Rows are points. Two turns around zero, p and q, are shown by what they do to some points. Where does a point land after both, in the order given? Backwards means that the second turn is done in reverse. Each puzzle has new turns, and all numbers are rounded.

Turn p:
[  2 -11] -> [  5 -10]
[31 21] -> [25 28]
[-33 -10] -> [-29 -18]
Turn q:
[ -8 -28] -> [ -2 -29]
[-27  33] -> [-33  27]
[-3 22] -> [-7 21]
[25  0] -> [25  5]
[ 13 -26] -> [ 18 -23]
Where do these land?
p, then q: [-42  -2] -> [-37 -20]
q, then p: [ 0 23] -> [-10  21]
p, then q backwards: [  3 -27] -> [  5 -27]
q, then p backwards: [ 34 -10] -> [ 33 -12]
p, then q: [ 5 16] -> [-3 17]

Turn p:
[ 33 -31 -23] -> [ 39 -30 -13]
[-32  17 -11] -> [-32  10 -17]
[28 12 17] -> [24 19 17]
[-19  -9   5] -> [-18 -10   5]
[-31  27  12] -> [-35  24   3]
[ 21 -16   0] -> [ 23 -13   5]
Turn q:
[ -9 -11 -27] -> [-18  -4 -24]
[-11  -4  43] -> [  9 -20  39]
[-3 11 28] -> [ 8  1 29]
[ 22  13 -29] -> [  5  27 -27]
[15 -9 27] -> [ 26 -12  14]
[-14   0 -41] -> [-30   9 -30]
Where do these land?
p, then q backwards: [ 12  13 -36] -> [ 28  -9 -27]
q, then p: [-33   3  22] -> [-22 -10  32]
q, then p: [12 -2 -1] -> [11  2 -5]
p, then q: [ -2 -12 -32] -> [ -7  -7 -33]
p, then q backwards: [11 -2 47] -> [-10  26  40]

Turn p:
[-18  23  34  -1 -14  19] -> [ 2 15 30 26 -9 26]
[ 33 -11  -8  35  46  34] -> [ 10  -1 -32   7  67   9]
[ -3 -23  14 -11   3  -7] -> [ -7 -19  15 -16   3   4]
[ 31   3  15  13 -17  14] -> [33 -6 -8  6  2 25]
[ 10  10  -4  12   0 -36] -> [ 19 -12  -2   7  -9 -32]
[  0 -21 -31 -40 -44   1] -> [-13   3 -19 -43 -48  15]
[-42   7  -9   9   2   7] -> [-36  10   2  24  -7  -4]
[-12  11 -12 -17  23 -32] -> [ -9   9  13 -11  -1 -42]
Turn q:
[ 25 -20  11  -3  16  14] -> [ 25  -4 -11   2  14  26]
[ 16 -14 -10  48  -4 -21] -> [ 18  -1  -3  52 -12 -14]
[  1   0  69 -13 -23  10] -> [ 10 -13  51 -20 -18  44]
[ 17  37 -30  -5  12   2] -> [  8  37 -20 -16   0 -26]
[-36  -5   0  -7 -22  19] -> [-40 -14   0  -9 -15  12]
[-18  12 -30 -10  37 -14] -> [-17  16 -13  -4  38 -30]
[ -4 -10  -9 -11 -16 -11] -> [ -3 -21  -3  -6  -7 -12]
Where do these land?
q, then p: [ 30  -4  23  10   1 -38] -> [ 43 -28   5  -2  17   4]
q, then p: [15 14  4  9  4  6] -> [18 13 -3  6 -3  2]
q, then p: [-37  33  -8   1 -25 -38] -> [ -6 -27  44  13 -36 -21]
p, then q backwards: [  1  11 -37  -8  38  25] -> [-10  25 -30  -8  42  14]
p, then q: [-23 -10  29   5 -30  26] -> [-22   3  -4   9 -23  44]
p, then q: [-25 -10   0 -22  25 -13] -> [-17 -12  33 -10  19  -4]
q, then p: [ 35 -25  30   4   0 -21] -> [ 34 -24  -9 -11  28  22]
q, then p backwards: [ 15 -20 -27  15  14  34] -> [ 12   2 -28  29 -13  30]
q, then p: [-10  11 -13 -14 -28  19] -> [-17   9   0 -12 -34   6]

Turn p:
[ -6 -20  11  14 -18  15 -40 -10] -> [-26 -27  28  19 -20   2   3   3]
[ -3   3  29   7   9  20  21 -17] -> [-24  18   2 -11  13  12  27   6]
[-36  35 -30 -34 -32  10  20 -24] -> [-10  19 -54  -5 -37  37 -22  -9]
[ -6  -1  13  13  25 -27 -15  35] -> [ 11 -13  11   7  35 -21 -20  25]
[-21 -25 -12   9  39  23  22  15] -> [ -3 -30 -22  -9  44   7  20 -15]
[ -4 -20 -12 -17 -16 -36   4  34] -> [ 27 -23 -14 -18 -12 -30 -21  17]
[ 27  28 -13 -13 -15 -41   0 -35] -> [  9  50   2   2 -30 -22 -26 -19]
[ 17  -1 -17  18 -16   7  11  12] -> [ 24  -3  -7  16 -10  -4  22  -1]
[ 33   1  31   3  24  29 -23 -10] -> [-7  9 54 -1 17 20 17 -8]
Turn q:
[ 17 -13 -14  18  19   8 -29  -1] -> [ 19   0 -16   6  29  -3 -23 -15]
[ -9 -17 -33 -18  10 -11   6  10] -> [-31 -14 -27  -7  11  -6  -1   5]
[ 12  26 -30  41  12 -17  -3  29] -> [  9   3 -13  40  15 -37 -21  29]
[ 11 -23 -19 -22 -27 -28  15 -35] -> [ -1   0 -48 -21 -25  12  31  -2]
[ 28 -20   9 -21  32  31  23 -29] -> [  6   3   6 -24  42  11  44 -25]
[  5  23  33  -3 -13   0 -23  30] -> [ 17   4  35 -13 -13  -1 -30  23]
[-31 -19   0   5  -2 -31  -3  -6] -> [-15 -18 -14   2 -30 -14  -8 -21]
[ 27 -18  28 -24 -21  33  13  24] -> [ 16 -25  27 -27  14  37  14  24]
[ -2  14  16 -27   1  -8  -5 -32] -> [ -3  30   3 -27 -16   1  11 -15]
[-33  22   5  19  17  38 -21 -20] -> [-10  31  28  30  10  14 -18 -35]
[-24  24   4  33 -28 -14  27  31] -> [ -6 -15  19  43 -34 -13   0  33]
Where do these land?
p, then q: [-23  28  14  13  30   6 -13 -32] -> [-21  22  26  29   3 -10 -20 -29]
q, then p: [ 20  -7 -10 -24 -14 -19  40  13] -> [ 29 -21 -34 -29   4  -6   6  10]
q, then p: [-24  36  17  28  16  -4 -41 -19] -> [-21  40  31  38 -18  -4 -21  11]
q, then p: [ 10  -4  21 -29 -28 -17 -10 -13] -> [ 18   1   0 -22 -36  25  -3   2]
p, then q: [ 11 -36 -19 -22   8  22  16  14] -> [ -2  -9 -20 -30  14  18  35 -10]
p, then q: [-31  12  44  14   3 -11 -15   1] -> [-25 -19  29  11  -3 -17 -37   1]
q, then p: [  0 -10 -18 -31 -16 -31  -1  21] -> [ 17 -37 -19 -11 -16   4 -25   3]
q, then p backwards: [ 10 -36 -26  11 -12   1  21  -5] -> [-25 -11 -22  17  -3  26  17  17]
q, then p: [-24  31   7  12 -11  22 -12  -5] -> [-17  14  14  28  -1  17   7  26]
q, then p backwards: [ 50 -14 -30  27  23  30  14  23] -> [-11   6  -3  37  44   4  13  53]
